Each row of a before or after table is a point. The points were changed in one or more steps. Then noise was added and the rows were shuffled. The steps act on how far a point lies along the listed directions, d1 being the first. Write out the steps. A step turns or swaps two directions, mirrors them in a line or flattens them onto one, adds a multiple of one to another, or multiplies one. Angles are multiples of 10 degrees, from the lower direction toward the higher: turns from -170 to 170, lines from 10 to 170 but not 90. Use the fewest steps. Two steps may share a direction if one is a turn and the other turns, adds or multiplies; they go together, in the order done. Otherwise the lowest direction goes first.

Directions:
(1): [-19.3  22.7]
(2): [-22.7 -19.3]
Before (9 x 2):
[[ 1.5 -7.9]
 [-2.7  4.3]
 [ 6.6 -5.0]
 [ 2.4 -3.6]
 [ 1.8  3.6]
 [ 0.0 -5.1]
 [ 2.7 -2.6]
 [ 3.0  3.6]
 [ 1.0  7.9]]
After:
[[ 14.5 -15.4]
 [  4.3  -8.2]
 [  9.2 -15.7]
 [  1.2   4.1]
 [ -5.6  14.2]
 [  6.6  -8.7]
 [ -0.4   4.5]
 [  5.7  -7.0]
 [ -7.2   9.8]]
Steps: multiply d1 by 2.5; multiply d2 by 0.7

Directions:
(1): [ 7.7 14.5 -2.2 -3.5 30.9 37.7]
(2): [ 34.9  14.1 -21.8   5.8  12.8 -23.8]
(3): [-11.6  21.2 -18.5  35.7 -18.2  11.4]
(4): [-22.3 -21.0 -11.1  20.0  32.2 -12.7]
Before (12 x 6):
[[12.3  7.0 -2.2 -1.7  5.8  3.4]
 [-8.4 -2.4  1.5 -1.0  4.1 -0.5]
 [ 1.1 -1.0 -7.7  1.3  1.0 -9.7]
 [ 5.3  0.2 -5.6  1.8  6.9 -9.0]
 [-0.6 -5.4 -3.3  0.1  5.4 -2.1]
 [-2.5  2.0 -0.4  4.4  2.6  1.8]
 [-7.3 -5.9  0.1  2.3 -1.7 -3.4]
 [-5.2 -2.2  0.1  4.7  2.7  2.5]
 [-7.5 -0.4 -0.3  2.8  4.0  4.1]
 [-2.6 -2.9  1.7  0.3 -8.3 -0.6]
 [-6.3 -7.2  3.3 -2.9 -3.8 -2.2]
 [-6.6 -5.4  0.2  5.1 -3.4 -1.9]]
After, 12 rows:
[[ -3.9  -1.7   4.9  -6.8   1.8   0.3]
 [  4.2  -1.8  -5.0  -3.7   0.6 -10.0]
 [ -4.2  -7.0   3.7  -4.0  -1.8  -3.5]
 [  9.6   8.3  -5.5   4.5   5.2   4.4]
 [ -4.5  -4.8   4.6  -3.9  -7.7  -0.7]
 [ -4.7  -2.8   3.5  -3.8   5.4   2.7]
 [ -2.3  -4.9   3.7  -1.9   4.4   1.2]
 [ -1.4  -1.4   1.9   0.1   5.6   0.0]
 [  4.3  -3.7   0.5  -6.5   0.7  -0.8]
 [  9.3   1.6  -2.2  -4.3   3.8  -8.2]
 [ -4.1  -8.4   3.4  -0.9  -1.5  -3.8]
 [ -4.4  -4.2   0.5   2.7  -6.3  -1.3]]
Steps: turn d3 and d4 by 80 degrees

Directions:
(1): [ 20.9 -18.5  39.7  25.0   6.9  -6.2   0.6  18.2  24.4]
(2): [ 40.0  14.8  18.5 -15.7  -4.4 -11.1   3.0  -1.3 -37.8]
(3): [-17.7   9.9  22.9 -34.4  39.6   1.5  15.7   3.7   6.8]
(4): [ 11.8  -2.2 -12.3   6.5  23.3 -39.6  -5.0 -36.9  12.7]
(5): [-20.0   8.5   5.1  40.7  24.6  -0.1   6.5   1.4 -34.5]
Before, 8 rows:
[[  1.0   0.3  -3.0   0.1  -4.1  -0.5   1.0  -2.2  -5.0]
 [ -0.3   4.5   8.5  -9.9   0.8   5.3   5.7   6.5  -5.1]
 [  4.6  -0.4   0.6  -8.3   0.6  -8.5  -1.1  -4.5  -2.7]
 [ -1.3   1.8   3.0 -11.1   2.8   2.9   0.3   1.7   2.6]
 [  4.6  -0.5   4.2   3.1   3.8  -8.2  -0.4  -4.1  -1.9]
 [ -0.6   1.9  -7.8  -0.8 -11.1   5.9  -1.9   1.1  -4.6]
 [ -5.2   1.1  -6.4  -4.7  -7.4   5.3  -1.9   1.6  -6.1]
 [ -0.9   3.7  -8.8  -0.3  -2.4  -0.9   0.0  -4.2  -5.6]]
After, 8 rows:
[[ -1.9   1.3   3.5  -5.7  -1.6   4.6   3.4   3.5  -4.8]
 [ -4.2   3.5  -1.3  -6.5  -2.2   7.3   2.8   5.4  -3.7]
 [ -0.9   3.9  -3.6  -7.7  -4.5  -1.2  -1.0  -3.8  -6.3]
 [ -4.3   1.5   8.4  -1.3   3.2   7.9   3.4   8.3  -1.7]
 [  2.1  -1.3  -0.2   7.7  -5.9   2.4  -4.0   2.6  -4.5]
 [ -3.7  -1.1   6.1  -0.8  -0.9   6.1   1.1   9.0  -2.2]
 [ -3.7   3.0  -2.9  -3.8  -8.6   3.9   0.1   3.6 -15.8]
 [  7.4  -0.3   6.1   4.4 -14.0   8.4   0.4   9.1  -5.7]]
Steps: add -1.5 times d2 to d1; turn d1 and d4 by 70 degrees; turn d3 and d5 by -170 degrees

Directions:
(1): [-17.1 -11.0  25.7 -37.5 -24.6  -1.2  34.0  -2.1  -5.0   0.3 -15.9  19.1
   1.0  36.4]
(2): [-19.9  20.5 -14.7  -1.3  -6.7 -20.7   1.3 -45.1 -25.7 -30.9  -4.2  23.9
  -5.5 -20.6]
(3): [-21.6 -15.5 -41.1  19.0 -11.7  -1.0 -22.3  -5.2   4.5  28.8  -4.1  28.6
  15.4  29.5]
(4): [ -4.5 -15.8 -11.3  -9.0 -11.8 -36.6  -3.4  14.0 -42.2  25.7  -1.6 -28.6
 -27.8  -4.3]
(5): [ 17.5 -10.3 -17.1 -36.7 -13.2   6.7 -25.5   4.2   4.2  -7.5 -46.3  -5.4
  22.5 -22.7]
Before, 8 rows:
[[-7.2 -2.9  1.7 -1.5 -2.6  5.1  3.8 -1.3  7.4  1.2  2.3  9.6  6.6 11.7]
 [-5.8 -0.2 -1.4 -4.1 -4.0 -0.6  2.0 -9.1 -1.1 -4.1 -3.9  9.2  1.3  0.1]
 [ 6.9  2.1  2.8  7.0  5.8  3.7 -3.8  4.2  6.4  0.8  0.3 -5.4  3.6 -4.1]
 [-2.7  1.4  2.7 -2.3  0.0 -2.6  6.2  1.7 -6.5  2.4  4.8 -1.3 -7.1  0.0]
 [ 5.5 -2.2  1.3 -2.0  3.0  5.8 -2.8  8.5  8.8  2.5 -1.7 -4.4  3.5 -1.3]
 [ 2.2 -1.3 -1.0  0.5  0.7  4.1 -3.7  2.9  6.5  2.5 -3.0  0.5  4.9  0.3]
 [-6.8 -1.3 -3.7 -1.2 -4.3 -4.1  1.0 -3.9 -5.3  1.3 -2.8  6.4  0.6  3.6]
 [-2.5  0.4  3.5 -2.7 -2.4  7.1  2.1  2.8  4.7 -2.9 -8.5 11.5  6.2  7.2]]
After, 8 rows:
[[ -3.7   3.3  -6.7   1.7  -1.9   1.7  -6.7  -3.4  -0.9  -6.1  -9.0  11.4
    5.4  -2.4]
 [  5.6  -0.4  -7.2  -0.2   2.7   2.1 -10.2   3.8   3.9   0.2  -4.1  -4.1
    3.6  -9.6]
 [ -3.8   3.9   4.0   1.9   2.5  -3.1   8.7  -0.7  -6.7   1.1   9.7  -0.8
   -9.0  -0.3]
 [  3.1  -1.4  -5.3   0.8   0.1   3.0  -7.9   1.4   5.3   2.0  -5.7   0.0
    5.7  -4.2]
 [ -4.6   1.0   0.6  -2.5  -2.6  -0.4   3.4  -3.7  -2.0  -2.4  -2.3   7.1
    1.9   2.3]
 [ -9.1   3.9  -6.4   7.9   1.5   0.0  -2.1  -9.5   2.8  -3.5   6.6  11.3
    4.0   2.3]
 [  5.6  -0.5   0.4   6.5   2.8   1.6  -5.5   5.9   4.2   5.3  -1.0  -5.8
    3.6  -1.0]
 [ -5.2  -1.5  -0.4  -7.0  -5.5   0.0   2.5  -6.4  -0.1  -1.9  -6.0   9.2
    2.6   2.4]]
Steps: swap d1 and d2; flatten d3 and d4 onto the line at 140 degrees; multiply d5 by 2

Directions:
(1): [ 13.9  -2.5  -3.6  14.4 -10.6  32.0 -54.2  -5.8   0.2  -4.5  30.6 -20.4
   3.4  21.6  27.3 -27.6  11.1  -1.3 -19.4 -21.8]
(2): [-10.8  17.1  13.3  -7.6 -18.5 -19.6  26.4 -39.2 -32.7   8.0  30.5 -19.4
 -16.9  12.6  25.6  14.2   5.8  25.1  18.2 -22.9]
(3): [ -0.6   4.1 -14.8  38.4   5.9   0.6  -8.8 -40.0  -3.8  14.6 -12.2  39.1
 -14.7 -14.0  -3.5  -1.9  42.9 -28.3  18.9 -10.7]
Before (11 x 20):
[[  3.6   1.1  -2.7   8.2   0.6   3.7  -5.2  -4.0   0.4   0.3  -1.7   4.1
    0.3  -3.7  -1.8  -2.5   9.1  -8.7  -0.4  -1.6]
 [  2.9   0.2  -0.8   1.3  -1.5   5.1  -8.5  -0.6   2.8   0.0   2.0  -2.7
    0.5   5.6   5.8  -6.2   4.2  -0.7  -0.6  -2.9]
 [ -0.6   1.4   3.0   0.8  -4.9  -1.4   8.2  -8.6  -2.1   7.0   0.3  -1.3
   -3.6  -3.9   3.2   3.9   3.3   1.5   2.9  -5.6]
 [  4.3   1.3  -5.1   6.5   1.5   3.6  -5.1  -4.0   2.8   1.9  -1.0   8.5
   -2.1  -2.9  -0.5  -2.5   7.0  -5.4   3.3  -4.5]
 [ -4.7  -1.2   0.5  -2.5   2.3  -3.1   9.5   0.5  -4.1   0.9  -3.2   1.0
   -1.9  -1.0  -3.6   4.1  -1.9   3.1   4.8   1.5]
 [ -0.5  -2.0  -3.7   0.5  -0.2  -3.4   0.3  -4.5  -2.5   0.5  -3.6   6.5
    0.1  -4.6  -3.3   2.0   4.8  -4.3   4.8   2.9]
 [ -4.5   3.7  -1.0   7.3  -2.5  -9.5  13.7 -18.3  -7.0   6.4  -4.1   9.4
   -8.6  -7.9  -1.7   7.8  12.6  -3.0  12.2  -7.4]
 [ -0.7   4.9   2.0   2.3  -5.4  -0.5   2.0 -14.3 -10.0   1.9   7.5  -0.6
   -7.1   2.0   8.3   0.4   6.2   3.5   8.1  -7.6]
 [ -2.3   0.2  -2.5  -2.3  -1.0   3.2  -6.8   0.6   0.0   1.5   4.9  -4.7
    1.8   1.4   4.4  -5.5  -0.1  -0.4  -4.7  -0.4]
 [  0.0  -0.9   3.6   0.4   0.5  -4.2   2.3  -6.1  -2.9   3.2   1.9   2.7
   -5.3  -2.8  -0.6   3.8   4.1   2.5   5.9  -1.2]
 [ -8.0   8.0   4.3  -6.0  -4.7 -11.2  17.3  -8.5  -5.9   5.0   3.2   0.9
   -5.8  -0.8   0.2   7.4  -3.2   8.3   8.2  -2.8]]
After, 11 rows:
[[  2.1   1.6  -0.2   1.7  -2.9   3.5  -6.5  -4.4   0.1   1.1   4.2  -3.4
   -1.1   6.3   7.9  -5.2   5.5   0.8   1.3  -5.1]
 [  0.4  -0.7   1.7   4.9   1.8  -3.5   0.6  -9.5  -2.5   4.7  -0.3   7.5
   -6.6  -4.6  -1.7   3.0   8.8  -1.5   7.6  -1.7]
 [ -0.2  -2.1  -6.6   7.5   1.5  -2.5  -2.2  -9.9  -2.0   2.9  -6.8  14.0
   -1.8  -7.3  -5.1   1.2  12.1 -10.2   7.4   2.0]
 [ -6.8   6.2   3.3  -6.1  -3.0  -9.2  14.9  -3.8  -2.5   3.8   0.4   2.2
   -3.9  -1.8  -2.2   6.2  -4.8   6.4   6.0  -0.1]
 [ -1.2   6.1   0.1   8.6  -5.1  -0.8   1.3 -22.4 -11.8   4.7   6.5   5.2
  -10.2   0.2   8.6   0.2  13.8  -0.3  11.8 -10.1]
 [ -0.5   1.6   1.3   4.9  -3.8  -0.9   6.6 -11.7  -1.8   8.3  -1.5   3.0
   -4.8  -5.5   2.2   3.4   7.4  -1.9   4.4  -6.1]
 [ -2.9   1.0  -0.8  -5.1  -2.5   2.0  -4.7   0.9  -1.7   1.1   7.4  -8.3
    1.7   2.9   6.2  -4.5  -2.4   2.9  -4.7  -1.1]
 [ -3.9  -2.5  -0.2  -2.9   3.4  -1.8   7.8   4.2  -1.7   0.0  -5.2   1.4
   -0.4  -1.7  -5.3   3.1  -3.4   2.3   3.0   3.4]
 [  3.2   2.4  -5.9  17.3   1.4   3.1  -6.4 -15.1  -1.4   4.2  -3.6  13.2
   -3.9  -6.7  -1.9  -2.5  19.8 -14.9   4.8  -4.9]
 [ -3.9   3.8  -8.8  24.9   1.9  -7.4   7.3 -32.3  -5.7  12.1 -12.1  28.4
  -13.4 -15.2  -5.8   5.6  31.1 -17.7  19.1  -9.9]
 [  3.7   2.7  -8.6  16.1   2.5   3.3  -6.8 -15.4   1.0   6.0  -3.3  18.1
   -6.5  -6.3  -0.7  -2.6  18.5 -12.1   8.8  -8.0]]
Steps: add 0.5 times d1 to d2; multiply d3 by 2.5
